Every row gives one point. Each copy is the shape, with its points in the same order, stretched, turned, moved and blurred by noise. Is it also mirrored, or only turned?
(in the rows, 128 means zero)

Shape (9 x 3):
[[ 90 155 107]
 [148 179  75]
 [133 122 163]
 [106 128 165]
 [120 160 127]
 [ 89 125 143]
 [135 125 143]
 [154 133 164]
 [182 107 108]]
Copy 1 (9 x 3):
[[173 120 161]
 [185 218 187]
 [ 99 114  90]
 [113  85  87]
 [157 144 125]
 [132  82 110]
 [113 133 115]
 [ 98 147  85]
 [105 194 151]]
Copy 1 is: only turned
Copy 2 (9 x 3):
[[166 185 123]
 [210 126 146]
 [ 81 121 130]
 [ 94 159 130]
 [145 155 136]
 [116 165 119]
 [108 122 124]
 [ 85 109 139]
 [137  56 111]]
Copy 2 is: only turned
Copy 3 (9 x 3):
[[138  86  82]
 [142 143  66]
 [137 132 149]
 [149  95 140]
 [155 114  98]
 [128  83 122]
 [130 130 140]
 [151 152 160]
 [100 189 139]]
Copy 3 is: mirrored

Shape:
[[106  75 103  89 144 106]
 [110 113 179 115 153 185]
 [104 126  99 154 159 106]
 [173 100 122 123  39 114]
 [118 119 128 142 156 113]
 [ 98 145 107 128 127 105]
 [163 135 193 135 143 122]
 [101 141 119 100 151 105]
 [167 134  93  91  98 118]]
Copy 1, 9 rows:
[[ 93 131 132 162 183  70]
 [131 112 169 157 171 174]
 [124 114 148 155 123  80]
 [128 135  70  94 138 122]
 [122 105 143 151 135 107]
 [113 122 159 133 130 101]
 [122  74 124 137 122 182]
 [ 91 119 167 149 146 106]
 [ 77 153  97 143 130 110]]
Copy 1 is: mirrored
Copy 2, 9 rows:
[[107 112  98 126  40 125]
 [181 111  94  90 145 193]
 [101 167 158 115 123 111]
 [ 82  12  84 174  72 124]
 [124 136 148 111 120 124]
 [101 147 114 117 139  92]
 [179  69 149 110 153 127]
 [130 147 110 115 120  92]
 [107  87 111 193  79 113]]
Copy 2 is: mirrored
Copy 3:
[[180  84  71 103 137 114]
 [127 119 135 138 226 149]
 [112 153 105  98 109 111]
 [232 110 153 140  75 112]
 [127 143 105 107 129 138]
 [104 111 123 111  96 132]
 [126 164 126 143 148 185]
 [ 96 104 102 133 123 151]
 [158  82 126 175 116 110]]
Copy 3 is: only turned

Shape (13 x 8):
[[147 127 145 173  75  83  84 146]
 [ 86 117  86 101 126 143  86 108]
 [ 78 120 174 100 120 152  96 132]
 [152 160 123  78  97 131  99 155]
 [ 98 154 174  78 112 124 172 121]
 [ 71 110 123 165 150  76 178 199]
 [126  93 108 142 142  98 157 168]
 [145 146 150 138  72 167  90 146]
 [ 97 143  86  76 144 144  79 144]
 [161  70  97 112 153  77 112 146]
 [110  70 157 101 115  67 155 155]
 [152 158  91  94 169 100  89 142]
 [145 106 123 149 131 136 115 151]]
Copy 1 (13 x 8):
[[150 152 111 140 106  74 174 173]
 [157 102 129 136 114 118 102 128]
 [146  97 108 154 113 129 155 105]
 [126  62 110 148 133 100 150 160]
 [131 109 117 181 155 181 158 149]
 [ 67 159 186 149 110 132 128 133]
 [ 81 137 156 111 128 135 119 151]
 [129 102  73 151 117  80 152 138]
 [130  65 142 138 126  96 110 117]
 [116 122 154  78 134 131 133 163]
 [121 131 144 122 103 169 174 169]
 [113  82 166 118 169 100 118 142]
 [ 96 125 119 109 132 106 126 132]]
Copy 1 is: only turned
Copy 2, 13 rows:
[[172 157 108 189 145 145 138 188]
 [100 170 161 102 169 121  85 144]
 [ 92 115 110  95 156 138 129 168]
 [138 196  91 121  95 134  92 160]
 [129 101  94  40 110  95 140 144]
 [153  37 158  63 109 113  99 184]
 [157  91 157 110 115 145  96 134]
 [146 174  65 181 131 117 108 170]
 [ 94 187 163 110 121 140  70 158]
 [152 150 186 134 102 191 116 123]
 [159  95 140  65 147 151 137 143]
 [114 182 185 128  67 140  97 154]
 [134 130 130 155 122 148 106 140]]
Copy 2 is: mirrored
